Each point is reached from the start by the listed moves, each made once or not at all, plus a little noise. Is the number of moves made odd or even? Then give how often each move was made.

Moves:
(1): [-10.8   0.7  30.6  10.6  41.1]
(2): [ -5.6 -18.9  -3.6   4.6 -26.3]
(3): [  0.5 -15.6  11.5   9.3  18.4]
Start: [ 12.6 -15.0  -7.3   0.8  -8.8]
Points:
[  2.1 -29.9  34.9  19.7  49.4] -> even (1, 0, 1)
[  7.3 -49.5   1.2  15.3 -16.5] -> even (0, 1, 1)
[ -4.0 -32.3  19.7  14.6   7.1] -> even (1, 1, 0)

Moves:
(1): [-15.8   8.4   0.9   6.0   6.7  20.0  19.3   8.8 -15.0  -6.0  -9.6  -8.3
  14.1]
(2): [27.2 -0.4 -2.9  9.6  0.1 -7.4 -3.6 -1.3 -3.9 24.8 12.5 -4.9  4.7]
(3): [ -0.8 -13.6  17.4   7.7  -1.4   0.2 -12.7   6.3   8.0 -19.6   5.3  -5.2
  11.0]
(4): [  1.5   4.3  11.3   2.4  17.7  -6.5  -1.6  14.9  20.1  -2.5 -15.9  13.4
  -1.6]
(5): [ 10.0  10.9  -5.6  -0.1  10.4  10.3  -5.4   1.8  -2.5 -12.1   1.7 -23.0
   3.6]
(6): [ 14.7  -6.9  13.6 -10.0  -8.2 -22.3   8.2   7.8  11.5  -7.8   8.6 -16.9
   1.9]
(7): [-15.3  -7.6   7.6 -18.5  12.8 -10.1   0.9  -6.4   9.7  12.1   0.6  -2.4
 -12.8]
(8): [  6.6   1.2 -15.3 -14.1   3.7  11.5   2.3   1.6  16.0  19.4 -20.5 -29.9
  31.5]
(9): [-10.2 -38.1 -20.2  -0.1  -7.0 -11.4   4.6  20.9  11.1   1.8  -2.3   3.6
  -4.6]
(10): [ -0.4 -13.5  16.7  14.7  -0.6  -2.6  11.8  -2.9  -5.9   3.2  -4.6 -18.3
  -5.8]
(11): [-24.7  12.6   2.4  -4.6   5.6  -1.7   2.1   3.5  16.3   2.6  -2.4 -17.1
   0.2]
(12): [  7.3   6.7  -1.5   9.4  12.5   1.2  14.0 -13.3  10.3   0.4   3.7   6.6
   2.0]
Start: [-12.5  -4.9   8.1  16.4   9.8   6.3 -13.5  17.5   4.4   9.5  -8.4  -1.4
  -0.2]
Points:
[-30.8 -52.9  39.4  15.1  34.4 -30.8  10.3  35.6  63.4  -9.1   2.5 -72.8
  -5.1] -> even (0, 0, 1, 0, 1, 1, 1, 0, 1, 1, 1, 1)
[-43.6  -3.7  30.0  -0.6  36.4   5.0 -28.0  23.8  35.3  -7.2  -2.9 -49.1
   1.4] -> even (0, 0, 1, 0, 1, 0, 1, 0, 0, 0, 1, 0)
[  2.0 -22.2  25.9 -17.2  27.8  -4.8 -20.8  28.2  46.4   1.6 -11.8 -79.9
  34.8] -> odd (0, 0, 1, 0, 1, 1, 1, 1, 0, 0, 0, 0)
[ 37.9 -12.2  20.8   6.1  40.3 -11.6  16.0   5.3  39.0  48.8  -6.5 -90.9
  24.5] -> odd (0, 1, 0, 0, 1, 1, 1, 1, 0, 1, 0, 1)
[  6.7  13.9  16.0  43.5  46.9  13.0  14.0  27.0  15.9  25.0 -17.3   5.3
  19.8] -> even (1, 1, 0, 1, 0, 0, 0, 0, 0, 0, 0, 1)
[-16.4 -55.1 -10.8  15.9   5.7   4.5   5.5  36.6  26.2  34.6 -34.4 -46.1
  21.3] -> odd (0, 0, 0, 0, 0, 0, 0, 1, 1, 1, 0, 0)
[  1.1 -19.2 -22.2  14.3  47.7  10.6  -0.8  44.1  59.6  16.1 -42.6 -29.0
  31.1] -> odd (0, 0, 0, 1, 1, 0, 0, 1, 1, 0, 0, 1)
